Every row gives one point. A path goes straight from each point to the next, and from the last back to the first. The post is the endless flat space through its rows: a point in 2 columns, a line in 3, a plane in 4, and so on, so that a path can go around it. Count how often the path circles the post. Going back the other way cancels.
In the rows, zero is written as 128.

Post (2 x 3)
[[106 136 118]
 [152 100 131]]
Path (23 x 3)
[[ 73 114  98]
 [126  92 146]
 [111 148 127]
 [170 115 128]
 [119 147  88]
 [140  83 129]
 [116  54 163]
 [114 134 142]
 [140 135 121]
 [158 144  84]
 [131 133 110]
 [122 148  98]
 [111 124 106]
 [ 99  88 142]
 [ 85 114 127]
 [ 90  89 128]
 [ 77  96 165]
 [161  70 150]
 [ 66 143 145]
 [174 139 130]
 [109 190  80]
 [128 115 102]
 [186  98 112]]
Times around: 3

Post (8 x 9)
[[152 153  44 106 150 121 161 133 109]
 [144 151 132 149 123 114 157 137  84]
 [102  97 170 184 156 136  91 112 149]
 [ 91 103 147 111 110 162  82 142 162]
 [144 146 160 135 126 147 162 104 116]
 [138 152 100 137 164 150 128 136 155]
 [ 86 168 166  94  94 135 149 133 127]
 [127 115 124  97 143 105 116 177  97]]
Path (29 x 9)
[[139  77 124 137 165  82 123 105 142]
 [ 99 149 135 165 110 118  92 131 126]
 [ 90 120 154 120  93 183  85 136 154]
 [ 75 143 121 109 134 145 140 146 134]
 [145  67 154 113 102 198  98 153 198]
 [130  80 173 164 106 120 136 107 106]
 [187 154 130 181 153 149 180 154  94]
 [ 96 102 153 133 159 139  98 132 132]
 [176 124 118 161 166 142 104 158  97]
 [146 129 130 103 104  94 150 110  89]
 [136 124 117 213 157 140 128 105 178]
 [118 125 153 120 129 115 124 154 124]
 [136 140 157  92  93 111 125 137 110]
 [ 92 203 137  90 112 139 141 152 143]
 [154 159  89 106 149 123 182 116  75]
 [129 124 145 185 170 137 129 136 129]
 [ 52  58 197 177 163 113  53 144 190]
 [162 107 139 173 124 121  89 145 144]
 [ 93 128 116  92 108 127 112 116 157]
 [140  99 130 116  98 103 123 157 106]
 [117 126 138 135 181 127 136 120 148]
 [100 147 101  85 170 150 134 146 121]
 [151 150 140 161 183 150 109 125 120]
 [107 149 131 118 157 157  88 128 207]
 [155 159 178  88  73 148 161 141 129]
 [ 88  73 143 146 114 127 112 140 136]
 [ 87 154 153 139 148 133 133 156 102]
 [ 86  72 100  96 151 141  68 160 147]
 [155 117 117 151 147 147 167 100 159]]
Times around: 0
